Each row of a before or after table is a point. The points were changed in one or more steps. Then noise was added and the rows were shuffled. The steps act on columns, c1 being the first. Write out the steps. A step turns or swaps two columns, mirrors them in a line or flattens them onto one, adds a multiple of one to another, or multiplies or shifts one. Angles are multiples of 10 degrees, from the lower column toward the higher: turns from -170 to 170, lines from 10 to 170 but not 90. Use the fewest steps. Two steps may share a column if one is a turn and the other turns, adds or multiplies; they go together, in the order done. Otherwise the lowest column goes first.

Before (11 x 3):
[[-2.0 -1.3 -0.3]
 [-3.8 -0.4  0.0]
 [-4.7  4.6 12.0]
 [ 5.0  2.1 -2.4]
 [-5.1 -7.0 -8.4]
 [-2.4 -5.1 -1.8]
 [ 1.0 -2.3  3.2]
 [-3.8 -1.1 -5.2]
 [-5.9 -2.6 -3.4]
 [-6.9 -4.6  1.6]
 [-1.3  4.1  1.1]]
After:
[[ 4.8  4.5  2.6]
 [ 4.9  6.6  7.1]
 [ 2.6 -3.2  7.2]
 [ 2.7  7.9 -1.8]
 [ 6.1 -2.5 18.2]
 [ 1.7  2.3  5.5]
 [ 3.3  1.5  6.1]
 [-3.4 -3.8  3.1]
 [ 0.9  5.8  4.1]
 [ 3.2  2.6  0.6]
 [-2.0  1.6  9.2]]
Steps: turn c1 and c2 by -160 degrees; shift c3 by 6.0

Before (8 x 4):
[[ 0.0  5.3  1.8  2.1]
 [ 5.1  5.0 -2.7  0.5]
 [ 3.5  2.8  4.0  1.1]
 [-3.7  8.1 -7.4  1.1]
 [-4.0 -2.1  1.9 -4.0]
 [ 5.1 -1.8  3.4 -3.0]
 [-6.1 -7.4 -8.7  0.0]
 [-0.3 -1.7 -0.7 -0.1]]
After (8 x 4):
[[-1.0 -0.8 -0.5  1.4]
 [ 2.7  3.4  1.0 -3.8]
 [ 3.0 -2.7  0.9  4.6]
 [ 0.0 -8.9 -3.6  2.4]
 [-1.1  4.0  1.4 -1.7]
 [-0.7  6.5 -1.8 -2.6]
 [ 7.4  3.3 -2.7 -3.5]
 [-4.1  2.8  2.1  3.1]]
Steps: turn c2 and c4 by -160 degrees; turn c1 and c2 by 140 degrees; multiply c3 by 0.4

Before:
[[ -5.7   2.4  -7.0  -3.7   9.2  -2.2]
 [ -6.9   1.1  -0.4  -0.1   5.1  -1.7]
 [-10.2  -5.2  -3.0   0.0   0.0   1.1]
 [ -1.5  -4.1  -2.3  -2.5   5.7   0.6]
 [  1.6   2.6  -1.4  -6.3  -5.7   2.2]
 [ -2.7   0.1   2.5   2.3   2.9   3.8]
 [  2.0  -3.3  -1.7   4.2  -1.9   1.9]
 [-13.0   0.6  -4.0  -0.8   0.4   3.9]
 [ -8.0   0.2  -2.3 -10.8   5.5   5.9]
 [  1.0   6.5   0.0   1.8  -5.5  -0.1]
 [  3.0  -0.4  -1.7  -5.7  -5.4  -7.5]]
After (11 x 6):
[[ -7.4   1.9   0.2  10.7   2.4  -4.6]
 [ -5.0  -3.9  -0.5   8.6   1.5  -4.5]
 [  2.2   5.5   2.1   0.4  -6.1   2.2]
 [ -3.3  -3.5  -0.7   0.1   6.7  -3.3]
 [ -6.0   1.0   7.1   3.1  11.2  -3.1]
 [-12.8   3.5  -2.8   1.6   9.9  -4.8]
 [  0.8   1.9  -3.8   3.5   2.9  -0.4]
 [ -3.7   0.3   1.7   6.2   6.4   1.5]
 [  5.0  -2.3  -1.4   0.7  -3.1  -3.8]
 [ -4.7   3.1   0.1  -4.4  -4.0  -1.6]
 [ -3.7  -4.0   6.4  -5.4  -4.6   2.8]]
Steps: turn c1 and c4 by -60 degrees; add -0.3 times c1 to c5; turn c2 and c6 by -30 degrees; turn c3 and c6 by 130 degrees

Before (11 x 8):
[[  3.9   5.2   2.0   3.6   1.4  -3.3  -2.1   0.0]
 [  0.3   2.9   7.7  -6.4   1.7  -2.8   7.4   7.3]
 [  1.7  -5.4  -3.2   1.3  -1.4  -2.9   7.0   3.2]
 [ -7.8   2.0  -6.9   3.8  -4.4  -3.7  -1.9   0.7]
 [-11.0  -3.4   5.2   4.4  -0.5   6.4  -3.6   1.6]
 [ -0.8  -0.4  -1.7   1.2   0.2  -2.3   9.8   5.7]
 [ -1.3   2.1   0.1  -5.1  -1.3  -4.8   0.1   0.3]
 [ -5.8   0.1   3.6   1.0  -1.2   3.1   4.4  -3.5]
 [ -3.1   1.0   0.6  -1.8   7.0  -3.2  -1.3   3.8]
 [ -1.1  -2.3  -4.1   0.9   2.1   6.1   2.8   6.1]
 [  7.1   8.6   7.5   2.1  -2.3  -7.4  -4.7   2.2]]
After, 11 rows:
[[-10.6   0.1  -4.5   8.1  -2.3  -5.7   3.6   0.5]
 [  7.5   2.4  -1.6   6.6  -0.9   2.1   2.7   1.1]
 [  1.9  -2.0   1.3  -0.1   0.1  -2.1  -5.8 -10.0]
 [  3.4   2.0  -6.9   1.7  -5.2  -1.0  -3.6  -9.9]
 [ 14.0   4.2  -7.5   4.7  -0.8   2.7   4.8   0.5]
 [  1.4   0.4   2.9   7.3  -6.9  -3.8   3.1  -2.8]
 [ -6.3   1.3   4.2   1.6   1.1   2.0   0.4  -7.9]
 [  3.5   1.1  -0.6  -5.6   1.4  -3.6  -0.2  -0.3]
 [  0.7  -6.4   2.4  -3.6   3.3   0.3  -3.5  -5.9]
 [ -4.9   2.0  -3.9   2.2  -0.3  -4.2  -5.9   0.3]
 [ -0.1   1.0   4.6  -6.7   7.9  -8.5   1.9   0.3]]
Steps: turn c1 and c6 by 60 degrees; turn c1 and c2 by -20 degrees; turn c3 and c5 by -150 degrees; add -1.5 times c5 to c4; turn c7 and c8 by -150 degrees

Before, 8 rows:
[[ -1.8   2.1  -3.8  -0.3   2.5  -2.0   3.7   3.2  -3.1]
 [ -5.5   1.9  -5.9  -0.7   2.0  -3.5  -1.0  -1.9   1.4]
 [ -2.6  -7.2   1.8   4.2   5.6   2.9   7.1  -2.2   2.5]
 [  6.3  -3.7   6.2  -4.3   7.7   5.4 -11.3   5.8  -0.2]
 [  5.9   3.4  -0.6   2.6  -2.8  -0.3   1.9   0.2   1.6]
 [  4.8   3.3  -3.3   7.1   3.3   8.8  -4.2   0.7  -3.5]
 [ -1.3   1.7   1.2  -3.7   1.9   4.0   3.5   0.2  -0.5]
 [  8.6  -2.7  -3.9   2.2  -4.3  -3.3  -3.2  -6.5  -2.5]]
After:
[[ -3.4   2.0  -3.9   1.5  -1.9  -1.7   6.4   4.3   2.0]
 [ -0.4   2.0   1.3   4.4  -0.1   4.2   5.6   3.7   1.2]
 [  0.1  -3.9   6.4   7.9  -4.5   5.8 -18.1  10.2  -6.6]
 [  2.0   3.4  -0.5  -3.7   1.6  -0.4   3.0  -2.2  -5.8]
 [ -3.2   2.4  -3.1  -4.5  -6.4   8.5  -7.1  -6.3  -4.8]
 [  2.6  -7.4   2.1  -0.7  -6.8   2.7  11.2  -6.6   2.5]
 [  1.2   2.4  -5.6   1.9  -1.5  -3.0  -1.9  -0.9   4.8]
 [ -2.4  -2.3  -4.3  -3.5   2.5  -3.3  -5.3  -8.4  -8.2]]
Steps: turn c1 and c9 by -90 degrees; add -1 times c4 to c8; turn c4 and c5 by -150 degrees; multiply c7 by 1.6

Before (14 x 11):
[[ -4.7  -2.8   2.7  -2.7   1.6  -2.0   4.8   4.8  -8.2   2.1   1.2]
 [ -6.6   3.0  -3.1   1.7   0.4  -7.5   3.7  -3.3   3.6  -3.4   8.2]
 [ -5.5  -2.7   0.0  -4.0   2.2  -2.3   1.2   1.8  -4.6 -11.6   7.1]
 [ -2.7  -2.2   0.3   4.6   9.6   4.1  13.5   0.6  -0.5  -6.0   1.3]
 [ -4.9  -6.2  -0.2  -3.3   6.7  -4.7   3.1  -5.7  -0.1   0.2  -0.7]
 [  1.3  -1.4  -0.5  -3.0   7.7   2.8  -1.2   1.7   1.3   9.0   2.0]
 [ -7.5  -3.7   9.0  -2.0   0.3  -1.7   2.3   1.5  -2.4  -8.0   4.9]
 [ -2.0  -6.4   1.1   1.6   0.6   2.4   1.5  -2.4   4.7  -6.0   9.9]
 [ -4.3   4.1  -5.7  -1.0   3.0   4.7   1.3   1.9  -7.1   1.5   5.2]
 [ -2.8   3.3   8.4  -6.0   8.3   0.6   6.0  -2.1  -2.0   7.2   3.0]
 [ -0.9   0.6   0.6  -0.5   0.2  -2.2  -3.5  -1.6  -9.3  -3.6   9.5]
 [  1.5  -3.1  -2.3  -7.2  -0.8  -3.3   1.0  -2.1  -3.9   0.8   7.4]
 [ -8.5  -6.7   2.3   0.5  10.3  -2.4   4.8   2.0   3.0   2.8   7.9]
 [  9.4  -1.2   3.0  -3.8   6.3  -3.3 -11.3   3.0  -0.5  -4.1   3.7]]
After, 14 rows:
[[ -0.5  -0.9  -0.7  -3.4   7.7  -2.7   1.4   0.5   2.3   9.3  -2.6]
 [  1.3  -7.2  -0.5  -3.0   7.0  -9.7  -5.4  -1.9  -5.0   0.6   3.3]
 [  5.6  -1.7   2.5  -4.2   6.7  -7.8   8.3  -5.7   7.7  -3.6  -7.2]
 [ -1.9  -6.4   2.8   0.8  10.4  -6.9  -4.4   4.5  -6.9   2.4  -6.6]
 [  1.2   4.7  -6.3  -0.5   2.8   0.4  -1.5   1.9  -6.5   0.8  -4.8]
 [  7.5   1.0   0.1  -0.5  -0.3  -7.4  -1.6  -3.9  -5.5  -3.0  -8.8]
 [  6.0  -2.5   2.3  -2.4   2.0  -7.5  -1.1   6.8  -7.6   1.9  -1.0]
 [  1.7  -3.5   9.3  -1.5   0.4  -7.0  -2.2   2.4  -8.1  -8.2  -3.1]
 [ -8.8   2.9  -2.7   1.5   0.7 -12.7  -7.6  -0.2  -3.8  -3.6  -6.4]
 [  6.5  -3.3  -2.7  -7.4  -1.2  -8.5  -5.0  -1.1  -0.7   1.0  -6.9]
 [ -2.0   3.7   8.3  -6.0   8.6  -4.5  -6.6   2.5  -3.7   7.0  -0.2]
 [  0.8  -2.7   0.3   4.7   9.2  -1.4 -10.2   8.9  -3.2  -6.0   2.2]
 [  3.2  -2.8   0.1  -4.0   2.6  -7.6  -2.4   2.1  -7.0 -11.5  -7.0]
 [ -0.7  -6.4   0.9   1.4   0.0  -2.8  -6.2  -0.6   1.6  -6.3  -8.7]]
Steps: turn c1 and c9 by 60 degrees; add -0.7 times c2 to c1; shift c6 by -5.0; turn c7 and c8 by 40 degrees; turn c7 and c11 by 160 degrees

Before, 10 rows:
[[  5.2  -2.7  -3.6  -4.6  -2.6  -1.2  -6.3   5.5   0.6   4.1   4.1 -10.1]
 [  2.0  -3.3  -4.4  -3.5  -8.8  -0.5  -3.2  -2.7   5.3   1.3  -2.2  -8.6]
 [ -1.5  -0.4  -1.9  -4.8   1.1   1.2   3.1   1.5   6.4  -0.8 -12.4  -3.7]
 [  4.6   3.2  -0.5  -2.4  -1.8   1.0   0.5   0.8   2.1  -5.0  -4.0  -2.9]
 [  4.5  -1.6  -6.0  -2.3   3.2  -1.3   3.2  -1.8  -3.0  -0.4 -14.9  -7.8]
 [ -0.1   1.3  -7.0  13.4   5.1  -3.3   0.9   0.4   4.9   1.2  -4.8  -3.1]
 [ -8.4   1.2  -5.3  -5.4   2.4   3.1  -2.5  -0.3   1.1   3.1   3.6  -3.0]
 [-11.8   2.2   0.1  -0.9  -1.3  -2.0  -0.1   2.0   4.7  -8.8   4.2  -2.0]
 [  1.0   2.8   0.4  -5.1   6.0  -0.6   2.1   0.7   3.0   3.1   3.1 -11.5]
 [  2.5  -3.2   3.7  -2.2   4.4   2.5  -7.0   0.1  -2.2  -2.9   0.4  -3.6]]
After, 10 rows:
[[  5.2  -2.4  -6.2  -8.1  -2.4  -0.8   4.8   3.5   1.5  -6.1 -16.7  -8.2]
 [  2.5  -2.9   3.9  -8.8  -4.7   2.4 -11.1   1.1   1.8  -4.2  -1.5  -4.0]
 [  1.2   3.3   0.3 -10.0  -1.8  -0.8   3.2  -3.0  -2.9 -19.4  -0.1 -11.6]
 [ -9.0   0.5  -5.0 -12.6   0.8   2.9  -3.5   0.3  -0.6 -11.4   2.1  -3.2]
 [  5.3  -2.6  -3.9 -10.4   5.3  -1.7 -10.9  -8.3   3.3  -1.4   1.0  -9.2]
 [ -1.7  -0.9  -1.8 -11.1  -1.6   1.7   4.2  -5.5  -4.2  -1.1 -13.9  -3.3]
 [  5.2   3.0  -0.5  -7.8  -2.7   1.4   1.2  -1.9  -1.3  14.0  -4.9  -3.7]
 [-11.5   2.7  -0.1  -6.8  -6.4  -1.8  -0.8  -5.5  -2.0  19.4   3.6  -1.9]
 [ -0.5   2.0  -6.6   7.6  -1.7  -2.4   1.5  -3.2  -4.3 -14.0  -6.7  -3.2]
 [  1.9  -3.1  -5.2 -10.0   7.5  -0.9  -4.7   0.4  -6.3  17.9  -4.9  -8.6]]
Steps: shift c4 by -6.0; turn c5 and c10 by -130 degrees; multiply c10 by 3; multiply c7 by 1.6; multiply c8 by 1.6; turn c8 and c9 by 150 degrees; add 0.3 times c12 to c11

Before, 9 rows:
[[-4.6  5.7 -4.3  5.6  1.6 -3.0  3.0  0.1 -0.8  2.5  0.0  7.4  1.5  4.2]
 [-1.5 -5.3  2.3 -1.2 -6.0 -3.7  2.0  2.7 -4.5 -2.3 13.0 -4.5 -7.7  5.2]
 [ 4.3  9.7 -0.6  4.8  5.9 -0.7 -1.0  2.0 -0.6  3.2  1.1  6.0 -0.2 -0.3]
 [-3.4  9.6 -1.4  4.9  2.8  2.3  0.0 -0.4  5.0  1.3 -1.8  2.9 -5.3  1.6]
 [ 1.5 -4.5  5.0  1.1 -7.0 -2.0  4.6 -0.6 -4.9  3.9  4.8 -9.1 -3.8  5.6]
 [-4.5 -5.4  3.8 -1.9 -5.8  0.0 -0.7  6.4 -6.3  5.2  5.7 -4.5 -4.8  1.8]
 [-1.0 12.9 -3.7  2.0  2.3  5.2  3.3  0.3  4.4  2.4  1.9  5.3  5.4 -0.8]
 [ 2.4 -5.0  2.8 -0.8 -7.0  1.0  4.5  6.6 -1.4  3.8  5.6 -0.6 -6.7  8.5]
 [-1.3  2.4  0.3 -0.1  5.3 -0.6  5.9 -0.3  3.2  2.1  0.4  5.0 -1.3 -2.0]]
After (9 x 14):
[[ -0.9 -10.0   8.0   0.5   2.2   5.4   2.7   1.4   4.1   6.7  -1.4   5.6
    5.7   1.0]
 [  2.4  -4.1   6.7  -7.7   0.9  -3.8   3.0   0.2  -0.4   7.7  -4.2   6.5
    2.2   3.5]
 [ -6.1   2.3  -4.3  -7.7  -6.8  -0.1   4.1   8.0  -0.6  11.3  -0.8  -1.1
   -6.8  -5.3]
 [ -5.4   1.4  -7.1  -6.0  -6.7  -1.2   4.4  -1.8  -4.3  12.2  -0.5  -8.6
   -3.8  -0.7]
 [  3.7  -8.6   4.9  -3.0   3.0   2.0  -0.3  -0.4   5.9   4.5  -1.8   3.3
   -5.8   3.3]
 [ -2.6  -9.9   3.8  -2.3   6.2  -0.5  -1.5   2.0  -1.5   9.7   2.2   5.7
    0.6   4.6]
 [ -2.8   4.3  -4.8  -0.3  -4.8  -0.3  -1.4   6.5  -5.9  15.2  -6.4  -4.4
   -4.3  -3.3]
 [-10.2   3.8  -4.7  -4.8  -6.5  -4.6   2.5   2.4  -4.2  -7.0  -7.1  -4.7
   -8.8  -2.8]
 [  0.6  -1.5  -0.2   2.3   5.8  -0.5   6.2  -0.1   3.6   6.7   0.0   5.8
   -1.3   1.4]]
Steps: turn c1 and c11 by 120 degrees; turn c2 and c3 by 160 degrees; add -0.3 times c6 to c4; turn c4 and c14 by 120 degrees; multiply c10 by 3

Before, 13 rows:
[[ -2.2   6.5   1.6   2.8   1.7   2.1  -1.4   2.9  -0.1  -1.6   6.5   3.1
   -3.1   0.1   0.4  -0.4   8.1  -3.4]
 [  6.3  -3.0  -7.2   2.1  -5.9   6.9  -2.3   1.1   4.5  -5.4   3.1   0.7
   -3.1  -1.3  -1.0   2.7  -1.9   2.3]
 [ -1.2   9.3  -2.6   2.2   1.1  -6.2  -1.1   6.4   1.1   4.1  -1.5   3.9
   -4.0   0.2  -5.2  -4.6  -3.2  -0.9]
 [  5.9  -4.9   1.3   1.7  -2.2  -6.0  -4.4  -5.2  -4.1   5.0   8.1  -7.0
    0.5   2.2   2.3   1.4   7.1   5.7]
 [ -2.9   8.3   0.3   2.3   6.4   4.1  -2.0  -3.1  -2.6   0.2  -1.0  -7.6
    7.5   3.0  -4.5  -3.9  -1.9  -4.4]
 [  9.4  -2.5   6.0  -3.7   3.3  -1.3   8.6  -1.5  -1.4  -3.3   3.1  -0.8
    3.3   7.4  -0.8  -2.5   2.9  -4.8]
 [  3.2   0.8  -3.7  -7.9  -2.9   5.8   6.2   7.8   1.6   2.9   5.3   5.8
    2.9  -1.8   1.9  -4.1  -3.8   0.9]
 [ -2.9  -2.7  -0.5   1.2   1.1   1.0   4.1  -5.1   6.2   1.7  -1.8  -3.0
    1.4   2.0   2.0  -1.4   2.8  -2.5]
 [  2.7  -1.3   2.5  -5.7   7.4   7.2   8.0  -3.1   2.8  -4.6  -4.9  -1.7
    5.6  -3.1  -3.3  -6.9   3.4  -4.8]
 [  0.8   5.4  -0.3  -6.2  -3.5  -4.1   7.3   7.4  -4.3  -0.2   0.0   3.0
   -0.1   9.8 -10.1   0.5   0.9  -2.9]
 [ -1.6   0.7   0.8  -6.6  -4.1  -4.1   4.7  -5.7   0.3  -7.2   3.1  -7.6
    3.1  -1.7   1.4  -4.0  -1.2   0.0]
 [ -0.7   2.5  -3.4  -2.0   1.7   4.9   4.8  -5.0  -6.4   4.8   0.6  -2.2
   -1.1  -0.2   2.8   2.7  -0.1   4.8]
 [ -3.1  -3.9  -4.6  -1.1   3.3  -1.5  -3.2   0.6   5.1  -4.2  -0.1  -0.2
    8.2   8.1   1.4   1.3  -3.8   4.9]]
After, 13 rows:
[[  2.9   0.3   2.5  -6.0  -9.6   6.5   8.6   0.7   2.8   1.7  -5.2  -1.4
    1.1  -2.7   5.9  -7.1   3.5  19.0]
 [ -2.4  -0.2   1.5   2.9  -7.8   2.1  -1.0   2.5   0.0  -0.6   7.1   2.7
    1.0  -0.1  -3.1   0.1  -4.5  11.7]
 [ -1.1  -0.1  -2.4   1.9   0.8  -6.1  -1.4  11.4   1.2  -3.9  -1.2   4.2
    5.4  -0.6  -3.0  -4.5   3.0  -3.2]
 [ -3.2  -0.8  -4.8  -1.1  -0.3  -1.3  -2.8  -0.7   4.5   6.4   0.0  -0.6
   -3.7   8.2   7.7   0.9   5.5  -7.0]
 [ -2.1   0.1   0.7  -6.5   4.4  -4.7   5.0  -7.5   0.3   6.0   3.5  -7.3
   -1.8  -1.2   2.9  -4.3  -3.1  10.0]
 [  9.0  -0.5   6.3  -3.9  -5.6  -1.7   8.6  -0.8  -1.2   0.3   2.6  -0.7
   -0.6   7.2   3.5  -3.3   0.7  17.1]
 [ -3.1  -0.4   0.6   2.1  -5.4   4.3  -1.9   1.3  -2.8  -1.8  -1.2  -7.8
    1.1   3.2   8.2  -3.8   6.4  11.1]
 [  2.7   0.8  -3.4  -8.3   5.5   6.2   6.2   6.4   1.6  -1.9   5.0   6.0
   -2.8  -1.9   2.2  -4.5   0.8  -7.0]
 [  5.3  -0.5   0.7   1.7  -2.6  -6.4  -4.4  -7.7  -4.3  -1.6   7.7  -6.8
   -1.8   2.2  -0.9   1.5  -6.8 -21.7]
 [  6.4   0.0  -7.8   2.5   6.5   7.3  -2.6   1.8   5.1   5.3   2.9   0.2
    2.3  -1.4  -3.0   2.9  -3.0   1.8]
 [  1.1   0.3  -0.9  -6.6   3.4  -4.3   6.1  17.1  -4.4  -0.7   0.8   3.4
    9.8   8.9   3.1   0.4  -3.6   7.8]
 [ -0.3  -0.1  -3.7  -2.9  -2.1   5.4   5.2  -7.2  -6.2  -2.1   0.1  -2.2
   -2.6   0.3  -2.2   3.1   0.7 -19.7]
 [ -3.0   0.0  -0.5   1.2  -3.6   1.1   4.0  -7.1   5.8  -2.6  -0.7  -3.4
   -2.1   1.8   0.0  -1.2  -1.6   4.5]]
Steps: multiply c2 by 0; multiply c5 by 1.3; turn c5 and c17 by 140 degrees; add -1 times c15 to c8; turn c13 and c15 by 110 degrees; turn c10 and c18 by -150 degrees; multiply c18 by 3

Before, 12 rows:
[[  3.8  -1.6   6.0  -2.4   4.4  -9.1  -6.9  -0.5   6.6  -4.8  -2.1  -3.4
   -1.4   2.1  -5.3  -0.7  -3.5  -5.0  -0.2  -0.4]
 [ -0.1   1.0  -1.0  -4.1   1.2 -15.1   4.8   2.3  -4.1   1.3   5.6  -7.0
    0.2  -5.0   1.3  -2.6  -5.7  -6.5  -1.1  -1.1]
 [ -7.0   5.5   2.8   2.9  -2.2  -0.3   1.4  -3.4  -6.8   1.9  -3.9   1.0
    0.5   2.5   2.5   2.1   1.2  -0.6  -2.8   0.1]
 [  1.8   7.2   4.0  -1.0  -4.5   1.2   1.4  -5.5  -1.6   2.3   2.7  -0.9
  -10.5   1.3   1.7  -5.8   2.4  -0.7   7.6   0.6]
 [ -6.3   7.9   0.5  -6.5   9.1  -4.1  -1.8   2.2   5.4   9.4   9.7   1.5
   -0.4   2.9  -1.6   2.8  -5.0  -2.7  -1.4   1.7]
 [ -4.3   1.8  -0.9   0.3  -5.8  -3.2  -2.2   3.3  -0.3  -5.7  -6.2   6.2
   -1.5  -0.3  -0.5  -4.5  -2.3   2.2   3.5   4.4]
 [ -9.0   4.3  -7.1  -1.9  -3.7   2.7  -6.8   0.1  -6.2   3.5   5.1  -1.8
   -3.9   0.3   4.2   1.8   1.7  -5.4   4.7   3.8]
 [ -1.0  -1.0  -2.9  -4.6   2.5  -0.8  -1.1   0.3   0.3   2.1  -2.5   3.9
    5.8   3.3  -8.1   1.5   1.2   4.8  -4.2  -6.6]
 [  6.7   1.0   3.8  -3.9   4.9   0.1  -6.0   5.4  -4.5   7.5  -1.0  -2.8
   -1.3   6.5   0.4  -4.4   1.2   0.2   5.5   2.5]
 [  0.2   6.5  -0.2  -3.6   2.7   0.2   8.6  -0.3   3.8  -0.1  -6.9   3.7
   -1.3  -6.9  -0.7  -0.7   4.7  -0.7   4.0  -0.9]
 [ -1.1   3.5  -3.9   3.7   4.8  -2.7  -0.6   3.0   1.0   0.3   3.5   4.3
    1.7  -2.6  -0.5  -0.4   5.3  -3.3   1.6  -1.1]
 [  7.8   3.0   2.7   7.0  -5.2   3.5  -8.8  -4.5   6.3   3.7   0.6  -2.7
   -6.7  -2.4   0.6  -3.5   8.7   4.1  -2.9   1.0]]
After, 12 rows:
[[ -2.2  -6.9   0.4  -6.7 -11.0  -4.1  -1.5   4.2   9.6   9.3  -4.8   3.9
   -0.3   2.9  -1.9  -5.2  -5.0  -3.2  -1.8  -6.1]
 [ -6.0   1.8  -4.7  -4.4  -2.6  -1.2  -1.4   1.4   1.2   2.4   4.2  -2.0
    6.2   2.8  -8.1  -1.2   0.7   4.5  -4.1   3.3]
 [  0.0  -2.9  -1.7  -0.4   3.2  -3.2  -1.6  -5.8   0.0  -6.6   8.4  -3.7
   -2.4  -0.9  -0.1   3.3  -2.0   2.3   3.6  -5.6]
 [  0.7  -3.6 -12.0  -2.4   3.7   2.6  -6.7  -2.2  -0.4   3.2  -6.8  -4.5
   -0.3  -0.6   4.4  -3.5   1.4  -5.1   5.0 -10.0]
 [  3.2  -2.2   6.2  -3.6  -9.8   0.1  -6.0  -1.3  -3.9   7.5  -3.5  -2.6
   -4.1   7.0   0.2   4.3   1.4   0.8   5.2   4.5]
 [  1.1  -6.3  -0.4  -3.6  -2.4   0.5   8.3   1.4  -0.8   0.3   8.9   1.7
    0.9  -6.8  -0.7  -1.6   4.8  -0.3   4.2  -0.1]
 [ -1.8  -4.0  -6.1   3.8  -7.7  -2.3  -1.1   0.5   5.5   0.5   0.6  -1.1
    1.4  -2.4  -0.6  -0.7   4.8  -4.1   1.5  -0.3]
 [ -0.3  -1.8  -1.4  -3.9  -3.6 -15.2   4.1  -1.0  -2.6   1.5 -10.1  -0.1
    1.0  -4.8   1.3   2.1  -5.8  -6.4  -1.5   0.7]
 [ -2.3  -4.7   4.5   2.7   4.8  -0.1   1.8   1.2  -4.4   1.7   1.2  -6.2
    2.3   2.6   3.0  -3.7   1.1  -1.0  -2.6  -6.3]
 [  2.2   0.9  10.2  -2.7  -3.8  -8.6  -7.1   2.9  -1.3  -4.7   2.3   7.3
   -0.3   3.0  -5.5   1.5  -3.2  -5.3  -0.2   3.4]
 [ 10.3  -8.6   6.3  -1.4   8.7   1.6   2.0   1.8   0.8   2.1  -3.5  -0.6
    0.0   1.6   2.0   3.0   2.5  -0.9   7.9  -2.0]
 [  9.5  -3.6   4.9   6.8   9.0   3.4  -9.5   0.4   1.1   3.7   0.2   7.2
   -2.5  -2.5   0.4   2.6   9.0   4.5  -3.1   4.5]]
Steps: turn c1 and c13 by 70 degrees; turn c13 and c20 by 110 degrees; turn c2 and c16 by -160 degrees; multiply c3 by 1.6; turn c5 and c8 by 140 degrees; multiply c5 by 1.3; turn c9 and c12 by 120 degrees; turn c9 and c11 by -140 degrees
